Each row of a before or after table is a point. The points were changed in one or more steps. Then noise was added and the rows were shuffled. The steps act on how far a point lies along the listed directions, d1 being the first. Write out the steps. A step turns or swaps two directions, mirrors them in a line or flattens them onto one, adds a multiple of one to another, or multiplies one. Angles are multiples of 10 degrees, from the lower direction toward the higher: turns from -170 to 170, lines from 10 to 170 but not 90. Use the fewest steps. Two steps may share a direction if one is a turn and the other turns, adds or multiplies; they go together, in the order done. Otherwise the lowest direction goes first.

Directions:
(1): [ -1 -59]
(2): [-59   1]
Before, 9 rows:
[[ 17  17]
 [ 17  19]
 [  6 -24]
 [-39 -30]
 [-39  33]
 [  9  -9]
 [-51  -2]
 [ 25  23]
 [-26  -6]]
After:
[[ 51 -11]
 [-18  53]
 [-20  66]
 [ 36 -94]
 [ -9 -69]
 [ -9 -26]
 [-18  60]
 [ 25 -23]
 [ 42  98]]
Steps: multiply d1 by 3; multiply d2 by -1

Directions:
(1): [-84  18  62 -18  -9 -10  44 -13]
(2): [ 24 -68  43  11  15 -35  -8 -71]
(3): [-42 -64 -35  39  22  62  29   3]
(4): [ 23 -49  30  10 -44 -29  34  77]
(5): [ -6   6  66  42  10  41 -71  28]
(6): [49 40 29 45 46 16 67 -3]
Before (9 x 8):
[[-27  -7 -19 -25 -26 -25  32  26]
 [ -4  41   5  -4  21  34 -12 -11]
 [ -8   4 -20 -16   1 -12   6  -7]
 [-11  67  38   1  25 -16  28 -38]
 [ 50  35  11   6   4 -16   6 -25]
 [ 23  -4 -20  -2  20  -1 -11 -24]
 [ -3  32  15 -24  -2 -33  69  20]
 [ -7  -4  30  15   8  -4  36  11]
 [ 13   3  35  15  11  -3 -22  -7]]
After, 9 rows:
[[-31 -15 -19   6  12  13  91  19]
 [ -5   0  36  15   8  -8  30   9]
 [-55 -41 -28   4 -12  15  38  30]
 [ 18 -10 -25   3  21  10  -9 -20]
 [ 34  10 -25   2  11  -6  42 -31]
 [ 30  22  32  -8  -4 -41 -12 -20]
 [-24 -14 -30   5  12  15  15  -5]
 [  5  54   3 -18  11  14 -10 -15]
 [-16  48   8  -4  27 -13  61 -45]]
Steps: multiply d5 by 1.6; turn d3 and d5 by 70 degrees

Directions:
(1): [ 32  80  28  39   3  -7 -29 -17 -43  70  52  13]
(2): [ 29 -29 -54  84 -59  18  15  -6  -3 -18  12  66]
(3): [-28 -74 -19   0  35  10  17  -2 -79  13  73 -25]
Before, 8 rows:
[[-22  54  22 -39  37  -6 -31 -11  16  31   4 -34]
 [-14 -35  20 -30  76  -4   7  -5 -93  46  85 -33]
 [-14  34  -9  29 -40  21  18   0  37 -27 -55  35]
 [ 13   8 -22  -1 -28  38   7   0  60 -27 -60  22]
 [-13  48  25 -12  40  -3  -3 -22 -72  52  69 -10]
 [  7  37   5  43   4 -31   1   4 -44  76  44   0]
 [ -9 -32 -30 -21   2  14  21  13   1 -19 -29   0]
 [ 28  63  14  22 -11  -5 -18 -20  21  18  -6  25]]
After, 8 rows:
[[ 15  44  -4  53 -14 -29   1   3 -26  71  30  19]
 [  4  76  12  -4   3  -2 -33 -12  50  19 -24  -1]
 [-67 -12  15 -35  42  16  22   3 -34   3   2 -38]
 [ 69  45 -22  86 -60   4   4 -10  26  -1 -17  99]
 [ -8 -32 -27 -21  -3  18  21  15   8 -17 -30   1]
 [ 31  90  -1  56 -34   1  -7 -31  -5  25  14  58]
 [-31 -38   2 -62  45  32  16   0  -5  -3  -8 -48]
 [  0  34  28 -19  33  -7 -15 -21 -21  37  30 -18]]
Steps: mirror d2 and d3 in the line at 40 degrees

Directions:
(1): [ 69 -17  35 -29 -25 -57 -62   6 -33  66  31 -20  -1   8 -19 -10  64 -25
  42  39 -46  14  14 -42]
(2): [ 31 -14 -22  61  -9  59  44  20 -46 -21  19 -31  53 -18  33 -42 -11 -18
 -29  64 -48  69 -14 -25]
(3): [-33 -28  75   3 -49  17 -28 -55  42  27  51  20 -32 -74  14  -4 -64  13
   9  16   8  48 -35 -11]
(4): [-29  53 -35 -21   3  -8 -37 -17  15  36  -7 -30   5  73  20 -14 -14  77
  21  63  -5  56 -31  67]
(5): [ 30  48   3  -3  24   9  22 -12 -20 -13 -11  36  42 -60  22   9 -14  82
  95  29  18 -24  54 -38]
Before:
[[ 36   7  52 -33  13 -59 -42 -23   5  31   3  58 -11 -18 -19  32  20  28
   80 -14 -10 -54  45 -45]
 [ 85   9 -26  25  -4 -23  -3  36 -76  12  26 -25  64   5  12  -5  75 -15
   30  52 -62   0  32 -55]
 [-62   9  -4 -72  56 -59   8   4  59  -7 -48  44 -37  39 -23  47  50  55
   36 -84  47 -77  41  27]
 [ 81 -42  51 -41 -28 -21 -25  -5 -31  43  88 -33  -1 -26 -29  -1  47 -95
   10  22 -63  50 -26 -56]
 [ 43 -14  49   2 -30 -10 -30   4 -54  27  56  -8  38 -56   4  -5  25  26
   38  46 -52  50  11 -30]
 [-17   2 -33  16  49  38  51  27   2 -40 -25  43   5 -81   3   9 -20  -3
   26 -59  22 -54  37 -30]
 [-42  -1   3 -18  -9 -19 -27   0  43  -6  -5  -6 -38  22 -15  22 -19 -21
  -42 -56  37 -17 -37  39]
 [-33   3 -62  31  21  50  30  33  -5 -62 -42 -25  10  25  17 -29 -20 -17
  -64  16 -19  29 -43  39]]
After (8 x 24):
[[-15  -9 -27  26  45  39  63  32  -7 -45 -27  46   6 -96  10  12 -16 -17
   21 -62  28 -57  42 -37]
 [-39   1  -8   2 -10   0 -15   4  35 -14  -2 -21 -21  20  -8   7 -28 -14
  -49 -33  28   8 -45  44]
 [ 30   4  46 -20 -27 -30 -48  -6 -39  42  47  -7  23 -25   4   2  27  52
   46  51 -38  55   3  -7]
 [ 45   9  39 -15  13 -43 -32 -14 -10  22  10  44   7 -12  -4  17  14  27
   66  15 -26 -30  35 -55]
 [ 90 -11   6  15  -7 -37   0  40 -67  -2  26  -8  41 -22  -4  14  84 -39
   32   1 -45 -49  46 -79]
 [ 64 -27  43 -51 -27 -37 -35 -19 -16  54  89 -33 -10  -7 -25   4  42 -70
   18  29 -59  50 -35 -29]
 [-27 -22  -9 -25  46 -20  46  20  20 -34 -40  38  -1  -7 -12  26  46  18
   13 -70  17 -48  41 -14]
 [-33  -3 -51  24  22  32  32  30   9 -74 -42  -7   6  11   2 -14 -11 -35
  -59 -25   3  -6 -31  27]]
Steps: multiply d2 by 0.4; add 1 times d3 to d4

Directions:
(1): [-26 -15 -19  23  -8  -2 -54  41  -6 -68  10  28 -46 -15  -7   8 -39 -32
 -10  18  16 -32  61  -5   2 -17  11  21  35  26  21  34  35  16 -33  -5
  -4   1 -10  26  21  12  80   3  29 -34 -63 -54  -7  41 -66 -23 -67   0
 -62  27 -15  -5 -41 -13  66   4 -26  41]
(2): [ -4 -52 -58  24 -55  -8  21 -64 -14 -20 -22  43 -10 -25  36  -7 -17 -26
   9  -9  43  30 -21 -18  -4 -14  21  23  46 -29 -95 -45 -20 -19 -16 -63
 -17   6 -51 -40  57  35   1 -50 -37 -31 -22  33 -58 -44   1 -14 -16 -39
 -21 -30  15 -26   1  27 -18  -2 -22  -2]
(3): [-36  53  -1  11  41   4   6  12   4 -71 -32   0  25  -8  -5  26  -3  27
 -22  61 -20  -7  16   8 -12 -38  29 -19   4 -44 -35 -13 -29   2  -4  37
 -51  31 -16 -30 -58  11  16  54 -78  19  14 -44 -84   2  19 -22  10  10
 -24  36 -47  47  12  82 -24   4  27  10]
(4): [-46   5 -38 -37  -2  -5  13 -65  60   8   1  -1 -18 -32 -86  -5  37 -32
 -77 -27  -6  14 -23  23   8 -27  16  -6 -12  11 -15  -5 -33 -27  34  15
 -44  28 -36 -28  36  -7   9  18  36  11  20 -61  64   0  37   5   0 -30
  -1  35 -64 -13 -25 -53 -22 -31 -39  56]
Before, 9 rows:
[[  9 -40 -10  24 -26 -10  -6  -3 -20 -18  -6  27   1   0  36  -5 -19   3
   34  -1  17  -2  24 -10  -4   1   5  22  45  -1  -6   1   8  -4 -12 -33
   11 -11  -1  -2  14  12  32 -31  -3 -22 -22  13 -16   2 -33   9 -20  -8
  -16 -12  27 -15   2   8  23   5 -15 -17]
 [-10   2 -27   1 -28  -9  25 -52   7   0  -8  13   1 -12   7   3  22   1
  -18  -2  -4  10  -7  -7 -14 -23  15  -5  15 -18 -34 -28 -18 -17  10 -10
  -27  22 -24 -24   6  12  -8  -1 -19  -2  28   9 -19 -40  26  -1   2  -9
   -3  -9 -23  -4  -2   3 -40   0 -12  11]
 [ -1 -40 -39  21 -42  12   3 -53   7  21   2  20  -8 -28   9 -13  11 -19
   10 -34  25  22 -16  -5  12  10  -2  25  25  -5 -24  -6 -10 -12  -7 -40
   22   4   1 -16  70  24  -5 -24   4 -19 -17   7  30 -31   0  15 -10 -20
   -4 -11  17 -14 -22 -24   4  -9 -38  23]
 [ -7   8   4 -20   3  -4  25 -42  30  26  17 -14  15   6 -34 -13  28 -15
  -35 -30  -5  20 -39  25  -5  -1   5 -10 -16  23 -13 -15 -18 -11  31  10
    2  17  -2 -12   4 -16 -23  -5  -7  34  33  -1  42 -21  39  11  24  11
   29   9  -9 -16  10 -13 -39 -24  -7   6]
 [  0  -3   3  50   8 -22 -33  77 -55 -65  -3  22 -36   6  54  -2 -62  -6
   45  51  19 -30  37 -23  -7  20  11  20  53   0  -4   1  34  13 -60 -16
   38 -10  -1  12   1  25  46 -24 -16 -23 -48  19 -65  10 -66 -31 -56  16
  -52   2  30  10  -1  47  44  22   2 -13]
 [  5 -55 -42 -18 -67 -13  11 -72  29  45   7   7 -30 -27 -17 -19  10 -33
   -9 -42  34  18 -37  -4   6  22  -5  13  10  11 -30 -32 -13 -37   1 -47
    2  -6 -37 -23  68  10 -10 -55  26  -6  -2   8  50 -31  15  -5 -12 -52
   -3 -28  16 -46 -22 -44 -20 -34 -49  12]
 [-28  19  -3  -1  20  17  -4 -13   3 -32  -8  -1  -1 -11 -41   8   4 -13
  -46   7  -4  -9  15   5   1 -32  15 -15   7  -7  -1  29 -30  -1   8  13
  -21  25  -9  -7  -5  -1  35  31   3  14  10 -38   4  14   4  -2 -14  12
  -24  23 -24   9   2  -2 -18 -19  -3  25]
 [  4  -6  15  38 -17   3 -22  56 -51 -74 -21  42  18  -5  67  14 -42  18
   58  44  20  -6  32 -15 -18  -3   3  18  38 -29 -19  -1  34  24 -56 -15
    5   3  13   5 -27  26  27   1 -62 -41 -23  12 -95   2 -45 -35 -42  13
  -23 -22  41  13  10  70  24  27  22 -17]
 [ 15 -39 -12 -14 -29  -1  21 -52  -1  67  18  -5  -1   5   4   1   4 -16
   16 -50  29  12 -47 -10   7  32 -14   1   0  10 -19  -9  -6  -9  22 -37
   23 -28 -12  -5  52   0 -35 -36  38 -11  -2  42  59 -19  17  25   2 -33
   33 -54  19 -35  -1 -62 -11   5 -23 -26]]
After:
[[ 25  -9  18  -6   0  19   8 -10 -20  39   9 -10   5  15  -4 -12   9  -6
    1 -31  -1   2 -13  -7   7  12 -17  -7  -3   9  23  30 -13  -1  12 -14
   31  -6  23  14   8 -14  -9 -11  31  10  13  39  40   2   4  20  10  11
   16 -27  42 -18  16 -31 -15 -14   3 -22]
 [ 17 -10 -18   9 -41 -14  30 -50 -12  18  -9   9   5   1  36  -1  16  10
    8  -8   4  16 -12 -14 -14  -3   6  -1  20 -22 -39 -33  -7 -17   2 -26
   -5   6 -17 -20   8  16 -25 -21 -29  -8  26  47 -22 -49  22   0   6  -3
    8 -31  10  -9   6  14 -40   7  -5 -17]
 [-11   9   1  35  14   3   0  13 -40 -54 -22   7  17  10  57  36 -46  20
   33  48  19 -15   9 -23 -11  -8  15  -9  30 -40 -48 -11  -3  17 -19  -6
  -10  -8 -17 -13 -25  27  11  14 -65 -13 -28  11 -91  -1 -14 -17 -15  -2
  -22 -27   0  27  16  61   3  35  24 -33]
 [-52 -26 -53 -25 -51  -8  -3 -54  42 -35  -5  47 -25 -54 -63 -10  19 -49
  -50 -31  24  19 -15  20   0 -31  14  23  17  10 -37  -6   0 -21  -3 -16
  -43  33 -40 -25  65  11  36  -4  34 -38  -3 -63  40   4   0 -17 -53 -40
  -16  11 -35 -37 -37 -55   1 -26 -60  68]
 [-45 -23 -52   1 -14 -24 -19 -13  19 -29  10  28 -67 -35 -53 -20 -15 -61
  -44 -12  21  -6  -1   3  10   0  21  25  41  31 -16  -4   1 -20 -17 -18
    2  13 -44 -12  78  10  54 -24  62 -22 -30 -43  48  10 -26 -13 -63 -29
  -46  35 -35 -25 -39 -55  26 -22 -57  60]
 [ 15  18  31  15  17   1  13  12  -9   3  11 -13  37  28  26  -4   1  16
   19  -1 -11   6 -20  11 -10  10   2 -11  -6   4  -5 -15   1  11   6   9
   21   2  22   2 -35 -10 -28  -3 -55  29  18  32 -20 -17  13  -1  26  37
   24  -6  26   5  35  47 -26  -4  32 -33]
 [-18 -36 -30  15 -29  -9  -4 -27   2 -37 -13  36 -10 -15   4  -4  -9 -13
    0   2  17   2  23  -1  -4 -19  19  20  46  -4 -23  -2  -9 -12  -5 -27
  -13   5 -22 -14  32  18  47 -20  -2 -20 -25 -24  -8   1 -25   4 -29 -20
  -31   6  -1 -16 -14   2  20  -6 -33  12]
 [ 25 -34 -10  42 -43  -8  -4   9 -40 -32 -15  19   1  -5  78   5 -45  14
   62  33  36  -4  11 -24 -13  16   4  12  38 -33 -49 -39   3  -5 -52 -48
   14 -12 -19 -15  -2  34   1 -42 -73 -16 -23  43 -94 -31 -23 -31 -20 -15
  -30 -42  51  -3   9  78  -6   6   6 -38]
 [  7 -28 -27  53 -27  15  -2 -14 -29 -23 -16  27   6 -18  56   1 -18   6
   42   8  27  11   5 -16   4   1   8  29  44 -34 -42 -13  -4   3 -28 -42
   21   2   9 -18  35  40  10 -13 -55 -25 -30  21 -50 -30 -18  -2 -17  -6
  -25  -9  36   8  -7  41  13  16 -11   3]]
Steps: turn d3 and d4 by 140 degrees; turn d1 and d3 by -50 degrees; multiply d2 by 1.3

Directions:
(1): [  4 -10 -21  43  -8 -73   2   9   3 -28 -15 -87  15  45 -12  19  14 -89
 -49  14 -17  24  17 -22  12 -29  12 -24  18 -31  14 -56 -11  28  -9  -5
 -18  67 -45  -8   6  50   6  -7  12 -18   4  33 -20  29  39  62   0 -45
 -34  -5   9 -15  20  -2  26  -9  22 -11]
(2): [-40  32 -13 -42 -22  20  15  17  -6  63 -57   3 -47  38  16  95 -10  21
  54 -31  23 -18  49 -21 -24  10 -12   2  15 -21   2  13 -18 -19  25 -46
 -11 -14 -14  15  -6  34  49   7  23  -9  36  42 -35 -38  22   0  21   0
 -49  47  10 -35 -15 -29  51 -12 -18 -24]
(3): [-21 -60 -15   5 -15  -9  -3 -20  -8  -4  26  20 -56 -30 -49  15 -35 -21
 -50 -92  34 -29  15  64 -13 -32   8 -24  11 -30  43  33 -29 -43   3  15
  15 -14 -14 -23   5  71  18  28 -56 -14  25  -1  -7   5  10 -33  11  16
   7 -67  39  18  22   6 -30  -9  12 -20]
(4): [  0   9 -21   7 -50  30  30 -17 -16  -7  -7 -44 -15 -33 -29 -39  30 -39
   3 -45  11  -8  33  64 -48   2  24 -26 -34   3 -11 -60  -6  25 -15  -2
  41 -37 -14   3   5 -30   5  36  22 -25 -30 -37  30 -35   9 -19  11 -58
 -14  56  17 -48 -53  18   3  65 -29  47]
Before, 10 rows:
[[ -9  -3  -6  -9   3  -4   5   3  -4  14 -13  -3 -11  17   2  35 -10   1
    5  -9   1  -4  11 -10   1  -3   0   1  13 -19   4   4 -13  -8  11  -7
  -17   6  -9   6  -5  19  19  -2   0  -8  17  19 -13  -3  11  13  10   6
  -16   6   4  -3   6 -17  13  -9   9 -15]
 [-29 -17   0 -17   9  -2  -3  -3   2  31 -14  45 -41   7  -7  54 -33  28
    5 -33  22 -21  10   3  -2  -2 -15   5  19 -21  17  47 -14 -40  17 -12
  -11  -9   5  -7  -6  43  30  -3 -24   1  29  28 -19  -6   6 -20   0  29
   -3 -37  16  17  18 -24   4 -27   5 -25]
 [ -8  12   0  -5  -2  -1   8   7   2   3 -11 -10   4  16   7   8   8  -2
    6  17  -3   5   7 -19   6   5   2  -1   7   2  -6  -7   2   8  -1  -6
   -4   0  -3   6  -4   3   4   0  16   4   3   5  -7   2   3   7   5 -15
   -9   7 -11  -8   1  -6  15  -3   3  -5]
 [  5   6  -6  11   5 -21   2   8   5  -3  -2 -19  11   9  -2   0   4 -14
  -10  17  -5  12  -2 -14  10  -3   6  -1   5  -1  -1 -11   3  10  -2  -2
    4  21  -5  -2  -1   5  -6 -13   0  -3  -6   5  -1   8  -2  23  -2  -6
   -3   1  -2   3   6   1   0   2   3  -1]
 [ -3   6  -4   2  -2 -18   4   2   2  -4 -16 -25   0  21   0  23   6 -27
   -8   2  -6  11  14 -11   3  -6  -3  -7   9 -10   9 -17  -8   5   1  -9
  -10  25 -13  -1  -1  20   8  -1  11  -5  10  20 -10   6  13  24  10 -14
  -21   8   1  -8   1  -9  19  -7   3  -3]
 [  1  19   1 -13   3   1  -1   4   6   7 -16   5   5  16   6  10   0   5
   14  12  -3   9  -3 -18  -5   6   1   7   8   2  -1   4  -1   2   7  -7
   -8   5   2   4  -3  -3   4 -14  10   8   5   5  -6  -4   3   8  -2   4
   -9  15  -9  -8   0  -1  17  -5  -7  -6]
 [ -3  -8  -8   3 -13  -4  11   3   4   2 -10 -23  -7  -6  -4  -4   9 -11
   -7 -10  -2   0   5  11 -17  -4   3  -9   0  -5   0 -21 -10   9   0  -2
   13  -4 -10   5   7  -7   7   9   7  -4  -1  -4   8  -3  12  -5   6 -20
   -4  15  14 -18  -8   9   8  10  -4   3]
 [  4   7   0  -7   1  -7  -1  12   4   8 -13  -2   9  13  14   2   3  -4
    9  22  -8   6  -3 -19  12   6  -4  10   0  -4  -4 -10   2  11  -2  -6
   -9   3  -4  -2  -1  -7  -3  -3   9   0  -7   3   1   2   6  11  -1  -8
   -2  11 -10  -5  -4  -1  11  -1  -4  -2]
 [ -6  14   2   0   2   6   9   4   3   4 -10  -7   4   6   4   9   8  -2
    6   2  -3   1   4 -13  -4   3  -2   5   1   1   0  -6   6   7   0  -3
   -3   4   2   3   0  -5   7   0  11   0   4   5  -1 -10   0   8   3   1
   -3  11  -3  -5  -5  -5   9   0  -4   0]
 [ -3   1  -2  -6  -9  11   2  -1  -3  -3   1   0  -8  -6 -10  -7   2  -1
    0 -12   6   3   0  14  -8  -1  -3  -1  -4   2   4   2   0  -4  -1   1
    5  -4  -3   1   8  -2   4   8   1  -5  -3  -3   9 -10   4 -11   1  -4
   -2  -7   8   1 -14   0  -3   8 -11   5]]
After (10 x 64):
[[-17  10  -5 -15 -14  17  15   1  -1  13 -13   2 -18   2  -3   9   4   7
   13 -12  11  -7  18   4 -11   7   2  -5   1   1  -4  -2  -3  -1   3  -9
    9 -24  -1   6  -5   3  12  14  11  -1   6  -3  -5 -12   1 -13  10 -15
  -11  13  -3 -16 -11  -6  10   8  -6  -1]
 [-38   5   2 -31  11  -2  -2  11   5  55 -40  43 -44  36  12  95 -34  44
   32 -15  19 -18  19 -31   2   8 -24  14  28 -26  11  51 -14 -41  27 -32
  -26   2   3   2 -10  47  42 -12  -6   6  44  53 -38 -15  12  -7   3  32
  -23 -15   8   7  18 -39  31 -40   2 -39]
 [-14  11  -2  -5  -7  13  14   2  -3  10 -13  -2  -9   1  -2  15   6  -3
    8 -17   6  -6  12   1 -14   3   2   0   0  -2   4  -5  -2   2   2  -5
    2  -4  -1   1  -1   3  15   5   8  -5   7   4   0 -19   3   1   8  -1
   -7  14   4 -13 -10  -6  10   4  -9  -2]
 [-20  14  -3 -32  -2  25   9   5  -7  38 -26  17 -25  15  11  51 -13  32
   39 -17   8 -14  19 -13 -11  11  -6   9   9 -13  -3  17 -14 -18  20 -19
  -15 -18   0  14  -7   8  30   1   9  -7  22  20 -15 -24   5  -2  16  14
  -22  27   2 -14  -8 -24  23  -5  -3 -15]
 [-11  10  -7 -19 -15  12   7  -4  -1  14 -17   6 -21   4 -12  18  -6  -1
   11 -30  14  -4  16  12 -24   0   5  -2   4  -8   7   6 -11 -10   8  -8
    3 -13  -5   2  -1  12  17   2   1  -1  12  -1  -4 -17  10  -9   8  -1
  -15  15   6 -17  -9   0  17   4 -14  -4]
 [ -9  26   4 -30  -6  34   9   0  -2  22 -21  19 -11  -1  13  17   5  27
   36  -5   5  -1  14  -3 -12  16 -12   8  -5  10  -5   6   0  -6   8 -16
    2 -19  11  10  -6 -16  10   6  17   2   5   3   0 -22  -7 -12  14   3
  -12  34  -5 -13 -24  -9  16   6 -19   8]
 [  6   6  -1  -1   2  11   5  -1   1   2   8   8   4 -18  -5 -20   3  10
    2   2   5   2  -6   9  -1   7   7   2  -8  13  -5   2   6   4  -2   3
   21 -11  11  -3  -2 -17  -9  -4  -5  -1 -15 -17  15  -5 -18  -7  -4   3
   12   6   0   3  -8   7 -13  18  -8  11]
 [  3   9  -2  -3   0  -3   8  10   9   7 -17 -17   8   8  14   2  13   3
    8  18 -13   7  -2 -17  -7   4  -5   2   4   2  -9 -17  -3  14   3  -7
    3   2  -4  11   5 -19   3  -4  20   3  -2   3   5   0   8   3   2 -11
   -5  26   1 -15  -6   3  16   2  -4  -1]
 [ -5  -4  -5 -12 -15   9   6   3  -2  12  -9   5 -12  -8  -3  -3  -1  -5
    7 -15   7  -9   8  13  -4   3   1   1  -5  -6   3  -7  -5   1  -2  -3
    5 -20  -6  -6   0  -1   5  14   0  -6  -6  -8   7 -10   6 -11   6 -11
   -1   9   3  -9 -14   5   3  14 -11   5]
 [  1   6   0   0  -1  -6  -2   8   2  -7  -5 -12   6  13   0   2   5  -8
   -1  12  -4  12  -3 -10   6  -5  -6   3   2   0   3  -3   3   3   0  -2
   -7  16  -7   2   7   2   1  -4   8  -3   0   8   1   0   8   9  -3  -5
   -8  -8   2   5  -6  -5   5  -4  -5  -1]]
Steps: turn d1 and d4 by -140 degrees; turn d3 and d4 by -110 degrees; multiply d2 by 2
